Each row of a before or after table is a point. One or more steps were done to the points. Then noise was added and the rows were shuffled. The steps act on columns, c1 being the first. Name the steps. A step turns or swaps two columns, mirrors them in a line or flattens them onto one, adds a multiple of one to another, or multiplies or shifts one. Angles are multiples of 10 degrees, from the lower column toward the higher: turns from -170 to 170, lines from 10 to 170 but not 90. Use the fewest steps. Two steps may share a column if one is a turn and the other turns, adds or multiplies; they go together, in the order done. Otherwise the lowest column goes first.
In the rows, 128 means zero.

Before:
[[140  81 165]
 [126  82 124]
 [150  89 185]
 [174  98 179]
 [103 155 113]
 [161 118 191]
 [121  84  98]
 [139  69  41]
 [ 91  92 141]
 [104  87 188]
 [ 99  78  29]
 [146 116  92]
 [143  75 143]]
After, 13 rows:
[[156 116  42]
 [110 133 142]
 [118 133 191]
 [159 115 192]
 [157 120 165]
 [120 132  24]
 [139 126 101]
 [149 118  92]
 [141 127 124]
 [174 109 181]
 [ 93 136 110]
 [159 117 142]
 [159 116 186]]
Steps: flatten c1 and c2 onto the line at 160 degrees

Before:
[[124 163 115 124]
 [122 114 144 135]
 [139 114 130 136]
 [ 86 116 117 110]
 [138 132 128 140]
 [109 153  97 127]
 [112 118 139  80]
 [141 119 151 113]
 [122 163 151 146]
 [136 118 141 121]]
After, 10 rows:
[[131 113 138 146]
 [116 162 124 120]
 [116 116  87  83]
 [132 131 138 158]
 [153 163 124 170]
 [140 118 135 111]
 [145 114 123 145]
 [ 96 153 109 125]
 [140 120 112   8]
 [150 120 138  89]]
Steps: swap c1 and c3; multiply c4 by 2.5

Before:
[[130 139 115  54 144 126]
 [117 113 163 130 104 136]
 [117 159 154 130 146 109]
 [138 115 189 115 134 145]
 [ 35  88 205 147 174  90]
 [103  79 192 100 163 130]
 [135 144 165 185 102  57]
 [ 92  85 176 195 129 134]
 [ 83 124 135 126  91 115]
 [ 86 111  41 107 116 158]
 [112 137 125 110 133 201]
 [136  97 145  51  30 132]
 [140 180 142 179  92 144]]
After:
[[107 118 164 127 106 137]
 [ 28 140 205 141 173  95]
 [ 80 105 191 103 163 127]
 [120 144 123 106 134 201]
 [118  95 144  53  33 138]
 [125 108 190 118 133 143]
 [ 73 110 179 199 130 131]
 [133 158 158 127 150 110]
 [146 141 164 182 105  61]
 [169 172 140 176  92 151]
 [ 88 146 133 125  82 116]
 [133 133 117  53 145 123]
 [ 84 132  41 106 115 161]]
Steps: turn c1 and c2 by -30 degrees

Before, 11 rows:
[[181  95 128 107 143  83  83 153]
 [ 86 140 148 191  94 182 122 149]
 [159  85  78 139 130  66 138  96]
 [155 128 125 122  88 143 115 138]
 [130 163  65 158 182 182  75 169]
 [112 114 132 145 186 110 179 155]
 [133 128 138 160  78  72  87 116]
 [128 163 168  85 130 157 197 109]
 [109  32  76 137 100  75 109  68]
 [203 116  99 173 192 147  95  94]
 [104 103 142  80 183  81 182  87]]
After (11 x 8):
[[191 117  98 169 202 143  95  98]
 [187 102 146  97 106  82 183  88]
 [186 118 133 162 112 107 182 151]
 [183 166  67 142 130 185  78 167]
 [ 84 129 135 145 136  70  91 114]
 [ 91 126 128 119 151 145 116 133]
 [129 161 167 105 127 155 197 107]
 [134  85  81 137 160  66 135  94]
 [ 93 145 151 187  86 176 123 148]
 [143  95 132  94 182  84  83 153]
 [102  32  77 129 114  72 111  69]]
Steps: swap c1 and c5; add 0.3 times c7 to c4
